Rows are points. Each copy is the shape, with its points in the same order, turned, moved and blurred by noise. Some copies are also mirrored. Which?
(in the rows, 128 means zero)

Shape (7 x 2):
[[128 152]
 [125 108]
 [189 187]
 [ 75  80]
 [163  90]
 [189  80]
 [110 148]]
Copy 1 (7 x 2):
[[ 90 156]
 [122 116]
 [ 23 148]
 [172 121]
 [ 94  86]
 [ 78  62]
 [115 156]]
Copy 1 is: mirrored
Copy 2 (7 x 2):
[[163 134]
 [118 129]
 [211  87]
 [ 85 173]
 [109  92]
 [108  59]
 [152 159]]
Copy 2 is: only turned

Shape (6 x 3):
[[127 184  61]
 [116 154 116]
 [214 110 129]
 [131  92 144]
 [159  42 141]
 [104 166 157]]
Copy 1 (6 x 3):
[[ 73 201  96]
 [ 98 146 108]
 [203 171 130]
 [142 110 160]
 [176 118 199]
 [ 80 106  90]]
Copy 1 is: mirrored
Copy 2 (6 x 3):
[[ 53 146 135]
 [113 104 150]
 [158 110  72]
 [168 139 148]
 [225 165 112]
 [118  71 181]]
Copy 2 is: mirrored
Copy 3 (6 x 3):
[[ 96 132  47]
 [116 152 110]
 [189  72 101]
 [135  92 160]
 [147  41 175]
 [131 174 139]]
Copy 3 is: only turned

Shape (8 x 4):
[[173 131 103 111]
 [145 143  86 189]
 [ 86 114 135 164]
 [ 67 164  54 148]
 [122  95 175 132]
 [185 117 139  86]
 [182 151 100  69]
 [ 85 178 160 150]]
Copy 1 (8 x 4):
[[185 123 127 107]
 [160 195  88 110]
 [ 90 151  85 138]
 [137 145   7  97]
 [ 98 122 144 144]
 [171  93 161 113]
 [200  88 129  82]
 [ 72 142  93  71]]
Copy 1 is: only turned
Copy 2 (8 x 4):
[[ 68 135 111 103]
 [143 179  87 116]
 [162 119 114 162]
 [194 135 130  65]
 [106 102 120 186]
 [ 38 112 129 131]
 [ 50 128 145  77]
 [157 146 179 160]]
Copy 2 is: mirrored
Copy 3 (8 x 4):
[[116 171 165 131]
 [ 45 136 146 114]
 [ 97  77 112 134]
 [ 64 148  58 101]
 [140  84 152 158]
 [150 165 185 155]
 [138 210 159 147]
 [ 83 113  92 190]]
Copy 3 is: mirrored

Shape (10 x 4):
[[126 127 151 158]
 [163 173 128 129]
 [116 149  86 111]
 [102  56  63 113]
 [107 170 142 159]
 [136 119 160 139]
 [119  96 135 159]
 [ 61 104  34 111]
 [198 208 100 151]
 [142 229 141 103]]
Copy 1 (10 x 4):
[[147 127 144 129]
 [165 181 107 149]
 [ 91 186 115 139]
 [ 51 161 191  92]
 [145 119 103 165]
 [165 140 150 106]
 [131 124 168 113]
 [ 13 161 144 134]
 [179 212 110 195]
 [161 180  43 169]]
Copy 1 is: mirrored
Copy 2 (10 x 4):
[[130 121 141 167]
 [ 90 168 115 151]
 [130 147  69 118]
 [234 145  84 120]
 [ 94 105 106 151]
 [127 135 155 153]
 [165 119 137 159]
 [201 122  23 108]
 [ 59 195  87 186]
 [ 39 151  88 121]]
Copy 2 is: only turned

Shape (10 x 6):
[[145 178 154 120 137 114]
 [216 167  38  75 132 151]
 [ 72 159 148 144  89 145]
 [ 82 127 172 132  38  84]
 [ 70 103 159  97 182 152]
 [ 68 147 159 139 145 155]
 [ 95 144 133 131 140 123]
 [ 69 122 108  79 123 121]
 [ 76 149  96 114 189 120]
 [216 125  79 149  62 104]]
Copy 1 (10 x 6):
[[122 180 152 143 133 135]
 [153 106 137  33  98 174]
 [ 85 167  85 194 130 155]
 [ 92 170 101 230  56 116]
 [114 100 145 217 188 148]
 [102 156 110 199 181 149]
 [136 147 117 175 153 128]
 [152 104 113 199 120 169]
 [172 122 112 168 186 153]
 [110 127  98  72  49  82]]
Copy 1 is: mirrored
Copy 2 (10 x 6):
[[103 183  92 163 156 158]
 [227 204 102 152 186  89]
 [103  79 119 169 146 173]
 [ 51  56  83 192 165 123]
 [ 82 119 132  69 154 183]
 [ 90 107 126 124 143 189]
 [ 96 126 133 127 176 162]
 [120  97 115 107 198 136]
 [111 150 159 103 209 177]
 [147 169 122 221 147  34]]
Copy 2 is: only turned

Shape (11 x 8):
[[135 127 202 147 143 193 154 157]
 [169 129 191 116 134 136 163 212]
 [ 64 227 145 134  98 123 139 164]
 [197 128 187  91 141 192 121 169]
 [116 117 114 121 108  88  91  49]
 [148 205 136 168 136 130 161 139]
 [ 81 107 115 118 185  63  64  71]
 [188  79 150 118 131 185 119 154]
 [107 102 104 145 142 124  96 145]
 [192  93 216 149 108 158 117 167]
 [ 77  64 117  94 157 108 157 113]]
Copy 1 (11 x 8):
[[196  99  92 174  85  96  90 199]
 [164 114 117 225  59 134 136 211]
 [151 159 173 105  54 173  76 157]
 [162  45  74 198  59 119 132 186]
 [108 110 156 126 130  76 143  66]
 [148 159 100 167  52 138  73 121]
 [ 59 101 173 148 183  87 101  96]
 [158  70  60 187 103  99 166 170]
 [109 129 112 144 152 124 138 147]
 [154  97  81 192  58  59 157 205]
 [164 112 167 184 192 117 142 124]]
Copy 1 is: mirrored
Copy 2 (11 x 8):
[[139 142 222 103 146 130 116 105]
 [118 173 157  49 173 107 139  98]
 [ 95 194 117 171 157 178 102 157]
 [154 125 187  45 158 157 104  62]
 [173  68  74 160 109  95 114 139]
 [ 75 154 133 139 106 161 145 108]
 [119  24  80 150 137  74  92 184]
 [183 100 176  43 135 139 129  92]
 [148  85 129  95 127 138 117 188]
 [171 153 189  46 111 101 101  91]
 [162  72 136 133 192  78 163 175]]
Copy 2 is: mirrored

Shape (13 x 9):
[[108 123 168 193  81 174 184 113 131]
 [ 86  91 123 115 173 123 186 168  95]
 [ 86 129 109 169 154 102  79  99  61]
 [203  82 109 129 146  68  74 103 127]
 [194 126 114 120 136  76 115 205 140]
 [ 78 105 165 113  90 175 175 177 152]
 [162 178 124 133  91 176  85  92  58]
 [179 108 176 180 149 185 169 176  88]
 [149  98  92 144 198 118  74 111  55]
 [180 186 185 123 160 101 142 160 132]
 [ 79  95 187  86 108 110 138 187 116]
 [132  80 131  87  80 120 165 169  48]
 [ 98 176 159 133 195 122 121  89 143]]
Copy 1 (13 x 9):
[[121 135 162 131 137 202 121 165 196]
 [104  78 176  31 149 127  96 146 134]
 [ 84 112 116  89 142 103 178  61 172]
 [156 130  78 123 170  95  88  48  96]
 [177  90  53  63 137 125  79 125  90]
 [ 92 109 138  91 112 160  71 214 172]
 [ 98 157  89 158 136 126 204 150 113]
 [111 113 121  82 190 234 120 157 115]
 [ 76 100 112  82 172 111 154  40  86]
 [149 189  75  35 126 160 116 142 112]
 [ 93 118 101  46 162 100  73 197 180]
 [130  82 129  98 209  90 125 201 132]
 [ 86 188 136  52  85 143 124  83 142]]
Copy 1 is: only turned
Copy 2 (13 x 9):
[[118 101 174 164  87 146 191 182 100]
 [133  78 202 122  78  66 111 102 134]
 [125  65 120 134  92 151 102  67  51]
 [137 107  89 122 192 144  46 106 135]
 [158 127 122  84 196  78 129  88 140]
 [ 81 151 216 142  87  82 173 159 115]
 [128 113 123  66 117 236 159  95  87]
 [104  43 176  64 116 113 161 179 129]
 [128  46 107  82 101 148  61  81 109]
 [140  72 161 116 193 126 184  81 142]
 [105 139 245 136 132  79 128  94 101]
 [168 149 215  70  96 104 101 138  93]
 [ 99  54 153 193 120 155 157  47 138]]
Copy 2 is: only turned
Copy 3 (13 x 9):
[[ 53 185 166  99  92 110 156  96 141]
 [163 210 140 106 184 138 148 146 112]
 [141 146  56  80 151 178 119  51 117]
 [123  96  32 161 184  77 125  73 135]
 [151 141  43 156 127  65 133 161 111]
 [ 85 170 172  90 125 128 143 189 123]
 [126 101 116 145  63 160  92  55 124]
 [132 212 130 150  94 115 124 124 198]
 [194 134  63 126 177 158 114  51 157]
 [105 184  65 199 105 136 142 151 108]
 [ 91 163 110  90 169 137  94 196 104]
 [156 166 148 102 146  91  53 132  90]
 [ 87 153  80 157 149 205 188 103 105]]
Copy 3 is: mirrored

Shape (16 x 11):
[[ 56 148 100  99 122 113 217 186 176  93 150]
 [ 95  73 102 139 127 136 138 192 124 102 173]
 [173  53  82  52  76 153 160 161  94 125  66]
 [150 143 178  66 137  67 160 188  82 134  68]
 [ 45 104 162  87 109 187 140 108 135 108 108]
 [105 125  74 140  70 136 199  66  63 117 175]
 [126 127 108 170 194  86 160  95 162 173 183]
 [110 138 109 148  79  93 157 165 161  95  67]
 [ 75 168  90 117 128  64  96  94  75 184 178]
 [172 182 159 109 114  63 116 166 175  96 119]
 [ 65  59 166  43  76 122  88  99 152 165  92]
 [154  69 122  77 156  67 106 110  97 125  81]
 [ 68  61 170 155 109 134 166 112 102 127 141]
 [150 136  63  94 133  65 201  88 110 162 129]
 [149 142 139 148  95 187 126 192 114  95 100]
 [ 57 119  68 120 165 104 164 191 123  89 181]]
Copy 1 (16 x 11):
[[136 164  41 137  82 109 223 138 129  46 124]
 [ 86 173  56 135  87 148 139 140 182 112 154]
 [ 88  72  86  91  90 201 150  36 129 130  95]
 [136  72  65 147 116  59 159  76 110 178  93]
 [128 152 122 104 149 107 135  69 189  38 130]
 [ 96  55 148 178  82 170 160 161 181  43 136]
 [ 72 125  95 144 151 110 130 232  81  81 143]
 [159 166  83 166 110 154 158 121 121 105  61]
 [151  67 118 132  67  86  72 203 133  81 148]
 [161 148 106 114 120  91 182 166 109 182  65]
 [124  99  88  43 144  98  71  82 177  64  65]
 [131  58  64 104 169 148 100 119 114 152 115]
 [ 74 123  92 166 146 116 113 124 204  61 113]
 [110  36  90 145 105 143 166 176  75  81 112]
 [103 187 146 148  90 137 155  75 148 153 118]
 [134 153  26 142  80 135 173 166 151  84 191]]
Copy 1 is: mirrored
Copy 2 (16 x 11):
[[176  87  75 105 206 154 154  98 186 116 194]
 [ 99  85 146 129 208 159 153 144 118 138 169]
 [ 77  70 112 218 139 115  58 163 194 133 123]
 [153 117  87  81 109 127  56 176 165 123  87]
 [ 67 141  94 134 135 131 112  53 167 133 184]
 [150 118 178 168 138  97 126 111 185 210 234]
 [181 142 196 111 181  95 194  81 158 147  99]
 [147  58  56 135 115 148 158 114 163 168 132]
 [153 190 131 110 147  34 163 129 104 179 161]
 [209 100  86 119  89 160 136 110 102 112  98]
 [ 49 103  72 151 133  39  89  50 133 105 135]
 [ 85 115 139 133  89  73 121 169 155  92 100]
 [ 68  91 177 102 145 117 121  75 167 166 170]
 [195 124 146 159 139  58 139 138 211 151 132]
 [103 116 102 162 129 224 106 128 135 185 130]
 [141 122 108 105 208 142 191 164 154 115 199]]
Copy 2 is: mirrored

Shape (15 x 12):
[[140 156 137 147 142  95 170 169  56  98 114 118]
 [188  61 121 146 141 165  60 122 134 152 140 134]
 [125 135 169 196 166 104 179 132 113 165 123 138]
 [110 114 167  84 140 112 178  93 164  86 168 137]
 [108 155 134 145 146  92 127 144 148 185 107  96]
 [161  89  63 168 111 203 103  94 112 158 170 179]
 [179  45 112 137 218 143  91  85 200 155 151 148]
 [110 145 127 226 115 116 177 165 134 110  68  94]
 [110 159  92 182 159  78 171 138 115 119 120  87]
 [113  83 118 114 139  84 168  49 105 103 142 153]
 [237  70 127  99 172 156 129  50 183 178 157 106]
 [194  89  46 159 109 159 124 165 131 154 141 213]
 [118 124 124 151  76  65 181 139  77 112  87 154]
 [126 114 125 200 102  68 163 158 117 129 165 110]
 [169 164 114 183 104  98 115 114 114 105 129 177]]
Copy 1 (15 x 12):
[[107 112 136 144  96 120 229 164 115 164 194 121]
 [108 121 128  98 128 203  78 180 112  74 164 131]
 [123  63 126 125  64 103 157 149 162 143 158 155]
 [ 78 149 111 117 127 172 169  82 169 174 115 157]
 [179  68 121 130 119 123 161 154 124 136 105 143]
 [ 98 147 185 145 131 160  90 136 138  28 182 159]
 [119 128 133  51 115 219  81 189 192  86 115 169]
 [131  84 196 114  48  81 174 145  90 158 134 110]
 [142  77 192 112 103 120 223 149 130 147 131 146]
 [ 58 137 131  72 164 118 183 117 162 119 143 176]
 [ 72 113  90  87 105 240 126 160 171  35  84 147]
 [120 189 170 155  82 155 119 193 108  49 173 200]
 [ 97 134 126 122 107  62 204 142  77 148 163 169]
 [109  70 174 123  92 137 176 136  88 156 167 199]
 [147 145 134 100  80 129 175 115 100  93 201 156]]
Copy 1 is: mirrored
Copy 2 (15 x 12):
[[100 135 183 130 113 111 184 110 206 169 111 141]
 [180 178 112 176 135 159 155 168  80  93  96 141]
 [107 181  95 141 124 123 124 142 218 176  73 149]
 [111 133  88  35 140 163 133 159 164 136 130  91]
 [122 137 110 136 166  89 101 110 159 141  81 148]
 [168 244 107 138  91 140 137 149  89 114 152 167]
 [157 175  66 108 110 174 123 182  71  96  22 128]
 [ 30 166 128 188 124  88 135 108 174 182 100 114]
 [ 60 161 136 110 118  87 143  81 183 144  74 147]
 [ 85 145  99  65 106 165 148 173 178  85 130 165]
 [195 145   7 105 106 179 179 137  85 101  71 139]
 [158 230 132 134  59  73 156 186  79 133 120 154]
 [ 63 126 148 133 110  74 156 174 213 137 159 150]
 [ 89 198 126 130 154  78 173 145 201 111  96 118]
 [129 172 139 145  62  96 136 135 182  99 129 102]]
Copy 2 is: only turned

Shape (18 x 12):
[[181 121 161  75 119 121  39 166 106 115 220 108]
 [115  76  97  82 136 118 115 168 102 141 208 117]
 [114 139 142  72  85 203 148 210 144  94 108  78]
 [186 144 104 126  79  97 174  88 149 106  86 155]
 [197 103 124 205  99 168 168  88 100 143  87 169]
 [102  67 154  77 117 151 125 165 175 106 210 144]
 [167  79 158 103 186 108 117 160 150 114 184  66]
 [125 111 167 136 126  91 139  94 100 110  66 185]
 [ 92 168 204  75  76 177 188 147 121 155 120  94]
 [124 118 128 167 129 151 137 113  91  95  54 143]
 [119 134 122 198  69 123 151  79 102  90 106 106]
 [140 167 139 170  90 134 160 123 101  81  60 153]
 [161 115 116 122  86 124 181  80  89 114  99 104]
 [142 114 156 183  35 109 138 126 129 142  25 114]
 [109 140 143  58  80 195 100  98 158 133  94  74]
 [135 115  97  86 160 102  84 189 133 162 199 113]
 [ 82 182 163  87 125 176 117 161 191 143 165  87]
 [118  99 155  85 146 113  89 188 145  93 216 111]]
Copy 1 (18 x 12):
[[133 183 122 110 117  25  79 227 112 115  97  54]
 [178 182 146  81 120  94  85 196 109  85 107 135]
 [178 116 161  99  83  13 172 119 152  68 174 109]
 [ 92 158 138 126 135  83 167  98 131 206 141 169]
 [ 99  98  35  80 150 100 161 114 108 192 147 183]
 [130 152 183  80 120  60 134 224  83  61 144 146]
 [106 197 121 101 162  56 122 166 113  33  87 102]
 [ 73 112 117 122 134 141 181 162 178 162 115 151]
 [129 105 132 174  77  54 128 131 166  71 213 156]
 [118  95  93  78 138 124 179 102 175 154 141 122]
 [ 96  86 135  80 166 110 106  80 152 174 161 135]
 [118  77 124 121 152  91 183  99 169 187 146 128]
 [105 163 104  95 145  90 125 100 181 163 169 169]
 [ 59  61 117  89  87  67 145  67 178 174 115 166]
 [ 96 153 135  93  41  70 143 112 145  99 212  91]
 [175 187 138 117  99  87 102 171  83  80  70 101]
 [139 120 173 152  88  65 135 137  86  48 177  82]
 [141 155 179 108 139  58 104 214 107  58  97  86]]
Copy 1 is: mirrored
Copy 2 (18 x 12):
[[213 134 207 235 119 129  96 181 133 152  98 153]
 [174 132 190 137  78 148  80 116 159 158 101 166]
 [146 106 208 103 129 184  93 168  42 122 149  86]
 [134 145  87 124 180  91 118 122  69  96 169 181]
 [145 168  75 104 249 133 155  98 121 130 119 140]
 [178 110 176 114  65 146 132 178  99 168  69 167]
 [207 165 164 163  62 147 143 163 155 100 126 126]
 [115 142 110 121 175  63 116 119 108  61  71 148]
 [ 80  64 147 136 140 208  97 171  79  86 120 108]
 [132 147 130  90 196  86 113 107 108  92 110  85]
 [122 137  57 128 172  98  88 109  98 145 129  85]
 [115 129 111 129 203  90 116  97  58  93 127  98]
 [152 132  80 114 175 138  73 114 116  93 149 138]
 [ 70 211  87 118 201 126  86 145  66 107 120 108]
 [122 102 166 105 166 142  67 235 107 120 165 113]
 [155 148 222 174  75 132 115 130 162 152 138 168]
 [100  73 192 151  93 152 146 203 108 146 152 102]
 [186 125 198 174  49 125 123 160 118 145  88 136]]
Copy 2 is: only turned
Copy 3 (18 x 12):
[[150 189  94  88 195 125  52  68  66  90  92 108]
 [161 116 105 113  98 108 104  46  70 126 148 123]
 [116 139 102  42  54 115  52 128 116 171  38 144]
 [ 88 116 141 122 128 180 129 167 171 155 153 151]
 [119  26 146 126 168 207 153 186 140 119  95 189]
 [133 128 153  51 141  62 117  74  82 163 126 157]
 [ 85 142  85 129 150  64  80  83  67  96 112 185]
 [114  81 106 153 161 126 171 177 166 171 111 106]
 [168 168 141  87  62 109 132 152 132 164  22 159]
 [119  36 106 139 136 141 113 198 140 148  89 110]
 [143  73 163 168 141 156  98 211 117 175 107 132]
 [124  83 108 125 125 151 112 236 169 166  97 129]
 [132  91 151 175 113 179 107 145 149 155  91 172]
 [ 75 106 124 138 114 182 160 224  90 199  73 122]
 [ 73 126 187  93  78 123  93 113 129 136  20  96]
 [139 137  80 102 108 110 100  74  49  74 162 110]
 [127 173 161  53  71  53  96 140  98 106  78 104]
 [139 175 102  68 155  55  71  78  64 134 126 131]]
Copy 3 is: mirrored
Copy 4 (18 x 12):
[[ 46 223 146 161  77 125  58 137 175 158  68 138]
 [ 56 193  73 166 146 106  72  84 136 136  98 119]
 [145 165 140 112 160  89  60 158  94 119 135 207]
 [ 78 115 108 156 118  65 191 206 118 124 162 109]
 [ 83  38  89 112  61  80 153 167 111  89 127  90]
 [107 189  88 210 111  73  47 121  82 161  93 144]
 [ 18 190  71 176 101 142  82 149  98 135  86 191]
 [111 135 115 189  70 130 181 147  92  75 167  94]
 [190 150  90 159 136 108  82 187 154  70 137 192]
 [115 107 111 111  79 135 164 134  80  94 168 123]
 [134 138  56  88  84 111 185 182 104 121 128  93]
 [132 128 123 102  73  89 187 169 100  87 168 131]
 [ 88 121  69 123 126 114 142 196 127 105 168 101]
 [140  99 134 114 123 131 196 209  80  68  93  99]
 [159 122 129 150 149 157  91 187 133 181 141 167]
 [ 35 197 106 176 143 111 101  80 151 144  74 162]
 [159 172 101 175 127 106 102 139 144 162  93 235]
 [ 70 236 101 183  98 105  69 111 105 150  83 163]]
Copy 4 is: only turned
